Each row of a before or after table is a point. One or more steps were done to the points. Then noise was added and the rows were shuffled. The steps act on columns, c1 being the first. Write out the steps. A step turns or swaps two columns, mirrors them in a line or flattens them onto one, adds a multiple of one to another, or multiplies or shifts one. Angles are multiples of 10 degrees, from the lower column toward the higher: turns from -170 to 170, lines from 10 to 170 but not 90. Use the fewest steps. Two steps may share a column if one is a turn and the other turns, adds or multiplies; they go together, in the order done. Otherwise the lowest column goes first.
(in the rows, 128 means zero)

Before (8 x 3)
[[139 132  62]
 [123 106 141]
 [ 84  57 155]
 [167 144 112]
 [ 73 155 129]
 [244 143  80]
 [ 92 179 152]
 [132 127 131]]
After (8 x 3)
[[ 76 131 121]
 [ 67 108 114]
 [122 139 146]
 [193 127 174]
 [ 93 110 190]
 [ 18 155 136]
 [ 42 180 120]
 [ 38  71  81]]
Steps: shift c1 by -50; mirror c2 and c3 in the line at 10 degrees

Before (14 x 4)
[[128  63 104  97]
 [173  93  56 123]
 [149 157 150 175]
 [122 124 112  56]
 [ 89  98 155 157]
 [127 134 156 116]
 [162 108  56  79]
 [ 81  95 136  90]
 [186 169  49 117]
 [168 164 128  49]
 [156  97 155  81]
 [127 114 107 114]
 [164 131 162 135]
 [133 137 151 179]]
After (14 x 4)
[[136 144 179 104]
 [246 191 117 208]
 [184  76  80 102]
 [126 106 114 148]
 [196  95  80 199]
 [218  71 125 202]
 [210 185  50 127]
 [117 120  56 145]
 [124 136 118  99]
 [ 33  75  89 121]
 [200 133 138  92]
 [128  26  97 153]
 [ 50  79 156  99]
 [169 175 176 108]]
Steps: multiply c1 by 2; multiply c2 by 1.6; turn c3 and c4 by -90 degrees

Before (11 x 6)
[[119 118 102 139 135  85]
 [ 64 135 187 114 151  96]
 [113 123 168  69 114  88]
 [160 170 145 189 211  75]
 [133 175 199 210 123 116]
 [138 213 243 110 112 162]
 [158 161 158 159 167 168]
 [164 141 159 202 145 123]
 [137 102 173  77  52 130]
 [131 221 124 136 140  90]
 [ 89 181 249 146 182 136]]
After (11 x 6)
[[ 99  63 155  76 165 142]
 [121 119  87 128 108 105]
 [195 169 206 131  92 193]
 [196 153 211  94 168 188]
 [117 162 138 190 142 150]
 [167 106 145 108  71 142]
 [131 113 131  61 127 134]
 [168 145 160 200 150 153]
 [156 226  99 183 120 105]
 [142 189 166 154 137 164]
 [212 166 109 127 157 110]]
Steps: turn c1 and c2 by -120 degrees; turn c2 and c5 by -130 degrees; flatten c3 and c6 onto the line at 40 degrees; shift c4 by -10

Before (11 x 8)
[[153 125 108 105 107  92 111 128]
 [ 87 147  88 132 152 143 128 106]
 [164 126 147 150 134  87  81 169]
 [173 119 108 114 151 116  97 112]
 [104 199 140 100 123 131 137   7]
 [117  95 129 126 127 104 121 121]
 [156 156 126 115 129  97 135 144]
 [140 167 156 106 144 136 164  44]
 [105 153  98 165  99 175 157  83]
 [ 83 151 107 130 102 201 124  89]
 [139 126 137  88 140 120 112 139]]
After (11 x 8)
[[172 127  82 132  97 145 109 133]
 [102 116 105 101 145  92 124 127]
 [186  93 108 126 130 190 119 161]
 [ 80 131 147 107 124  94  89  99]
 [160 108 151 138  93 106 180 205]
 [114 139 136  82 119 119 154 124]
 [139 154 131 124 156 105 124 121]
 [171  93  97 173 133 161  99 170]
 [ 93 107 126 128 112  98 143 113]
 [210  73 141 114  86  98 164 218]
 [ 96 150 105  91 113 106 108 155]]
Steps: turn c1 and c8 by 150 degrees; turn c6 and c8 by 20 degrees; turn c2 and c5 by -140 degrees; turn c4 and c7 by -50 degrees; add 0.5 times c3 to c7

Before (10 x 9)
[[133 156  22 139 115  99 187 110 104]
 [142 134 141 117 241  83 249 140 117]
 [123 193 146 110 125  89 153  79 141]
 [163 128 116  97 161 109 128 179 116]
 [132 120 131 190 121 130 100  83 130]
 [165 163  75 135 151  73 102 106 142]
 [121 113 137 127 125  85  98 246 203]
 [241 142 137 133 153  61 137 115 115]
 [156 115 141 113 124  61 103  90 124]
 [120 131 136 153 129  78  95 179 102]]
After (10 x 9)
[[127 125 190 132 127 144  78 132 151]
 [112 185 115 147  99  83 102  91 126]
 [131 156 137  23  99 107 143  67  65]
 [161 143 138  78 112  55  91 142 162]
 [166 105  95 115 144  98 172 152 116]
 [113 120 153 134  92  93 160 179 121]
 [140 100 114 142 183  27 192  29  31]
 [154  99 113 136  82  88  82 134 140]
 [241 114 135 136 104  53 121 115 104]
 [123 100 124 130 103 103 215 219 221]]
Steps: turn c5 and c6 by -40 degrees; turn c2 and c6 by -20 degrees; swap c3 and c4; add -0.7 times c7 to c9; turn c7 and c8 by -60 degrees

Before (10 x 11)
[[125 118  99 164  95 145 137 189 172  86 153]
 [122  99 125  82  49 154 152 168 169  61 161]
 [133 139 150 144  92 120 211 193  82  92 134]
 [ 69 148 131 108 129 152 126  82 183 136  60]
 [126 179 119  91 159  81 160  70 134 159  81]
 [119 169 107 149  81  79 149 157  69  62 139]
 [ 81 131 142 105 140  84 125 100 135 164  98]
 [152 138 129 170 142 109 122 103  68 110 116]
 [120 121  99 118 121 120 132 132 128 147  56]
 [111 149 130 100 170  63 147 118  95  65 103]]
After (10 x 11)
[[121  83  83 145 117 154 151 157  37 169 165]
 [ 79 128 176 127 150 181 105 101 162 116  74]
 [124  61 190 165 153 144  88  68 159 104   2]
 [ 73 156 200 126  97 118 116  84 167 113   9]
 [132 112  95 219 129 128 146 194  75 173 230]
 [155  95 148 120 164 127 172  99  76 130  84]
 [119 134 136 132 142 142 121 127 140 137  58]
 [126 142  46 138  62 113 169 192 129 141 210]
 [107  85 152 150 127 182  98 120  59  81  96]
 [123 167  81 153  29 120  80 162 105 178 202]]
Steps: add 0.7 times c1 to c2; turn c2 and c6 by -150 degrees; add 1.5 times c8 to c11; turn c3 and c11 by 30 degrees; swap c4 and c7; turn c9 and c10 by -50 degrees; turn c5 and c10 by -70 degrees
